Every row gives one point. The points of each table are mixes of a few directions, plus a little noise. Count the directions of each table, and those that both share. Where both have some left over, give the other angles between the two spaces (their principal angles), to ten degrees, smallest first.

First:
[[  2   1]
 [ 50  26]
 [ 50  26]
 [-68 -34]
 [-34 -18]]
Second:
[[ 18 -60]
 [-18  60]
 [ 11 -37]
 [-11  37]]
Directions: first 1, second 1, shared 0; angles 80

First, 5 rows:
[[-11  57 -18   6]
 [ 13 -66  20  -7]
 [-19  95 -30  10]
 [ 17 -84  26  -9]
 [  0  -2   1   0]]
Second, 5 rows:
[[-46  61 -40  48]
 [-16  11 -52  54]
 [ 40  -6  11 -35]
 [ 15 -48  44 -36]
 [  6 -16  37 -32]]
Directions: first 1, second 3, shared 1

First, 7 rows:
[[ 31   2 -17  44  41  -6   1  -8]
 [ 35 -26 -55   2  24  27  73  31]
 [ 30  15 -22  40  10 -28   8   2]
 [ -8  65   1 -73 -32   9 -45 -30]
 [-59 -41  56 -52 -10  33 -20 -15]
 [ 10 -24   4  60   0 -66  22   0]
 [-38   8  33 -20 -34  31 -38  21]]
Second:
[[  -2   15   57   57    5 -121  -62  -99]
 [   0    3  -14  -21  -32   37   28    6]
 [  -9  -13   -8  -44   11   31   13   14]
 [ -19   26   14   24  -21   51  -50   66]
 [  -9  -29  -13   -9  -17    0   42   46]
 [   2  -10  -15  -41   16   25   21   -5]
 [  -3   -5   31   23   31  -76  -37  -46]
 [  29    0  -40    7   26   35   30   28]
 [  12   12  -12    4  -19   19   15   -9]]
Directions: first 5, second 5, shared 4; angles 60

First:
[[  -5  -13   -3   31   78  -65  -42  -14  -34   -3    3]
 [  -4  -10    6   21   35  -39  -20   -7  -13    2    2]
 [   3    6    4  -18  -50   39   26    9   22    3   -2]
 [  16   34  -56  -59   -8   72   10   -1  -17  -29  -10]
 [ -25  -53   82   94   31 -121  -25   -3   17   41   16]
 [   7   19   -8  -42  -77   78   44   14   31   -3   -5]
 [  -4   -8    8   16   18  -25  -10   -3   -5    3    2]
 [  10   24  -31  -43  -28   60   18    4    0  -14   -7]]
Second (11 x 11):
[[-33  61  35  -1 -22  26 -17   0  72 -41 -67]
 [-68  -5 -34  16  16 -51   9 -36 -50  18 -19]
 [-44  -8 -12  23  32 -51  18 -54 -88   7  19]
 [-17  34  21  -1   9  -4 -28  -1  31 -24 -40]
 [-36  27  31 -33 -62   8 -16  22  73  12 -65]
 [-11  40   0 -53  43 -22 -78   2   0 -22 -55]
 [ 18 -33 -45  16 -35  44  73  -2 -25  18  51]
 [ 59  -5  18 -29   0  29  -5  14 -12  -9  41]
 [ 26 -29  -3  13 -14  11  27  10  -3  15  38]
 [ 21 -29 -39  29  28  -4   7  14   1   8  19]
 [ 85 -51  30  16   2   9  10  31   1  16  79]]
Directions: first 2, second 6, shared 2

First:
[[  20    9    0   -3  -27   -1   18  -14   -5  -10  -11    8  -20   -9]
 [ -16   26  -27    0  -14   15  -40   19   26    6   -1   13  -16    7]
 [   7    7   21   21  -37   14   -6  -12    3   -5    5   20   -3  -36]
 [  25   42    4   31   14   20  -26   22   13   -8   -8    0  -15   -3]
 [   9    7   15   17   -2    8   -5    0    0   -4    2    3    1  -14]
 [ -28  -37   -1  -20    9  -15   11   -8   -9   11   12   -7   24    8]
 [  10   20  -16   -5  -24    5   -3   -1    8   -5  -11   10  -24    1]
 [ -40 -117   26  -47  109  -61   72  -16  -57   19   25  -65   88   49]
 [  -4   10    7   16  -19   13  -19    2   10    0    6   14   -1  -19]
 [ -10  -12   11    3  -34    3    1  -16    0    1    9   17    4  -25]
 [  27   43  -40  -13   24    1   -5   25   10   -8  -28  -14  -37   42]]
Second (9 x 14):
[[  -5  -28    1  -19   19  -18   27   -9  -17    3    0  -14   14   14]
 [ -23  -62   23  -21  -36  -22   44  -43  -25    5   17    9   28  -24]
 [   7    2   -7   -8    4   -5    8   -1   -2   -3   -7   -4   -7   10]
 [  -7  -13    8   -3  -29   -2    8  -17   -3    1    6   12    4  -18]
 [ -21  -14   24   19   -3    9  -20    0    4    9   20    8   25  -23]
 [  22   60  -22   21   44   21  -44   45   24   -5  -16  -12  -23   28]
 [  28   41  -19   -6 -121   16    9  -33   15  -19  -22   53  -66  -41]
 [  -3    6    2   11   49    4  -19   24    5    5    4  -19   14   18]
 [   3    8   -9    3   74   -3  -12   31    0    3   -4  -31   14   38]]
Directions: first 4, second 3, shared 3
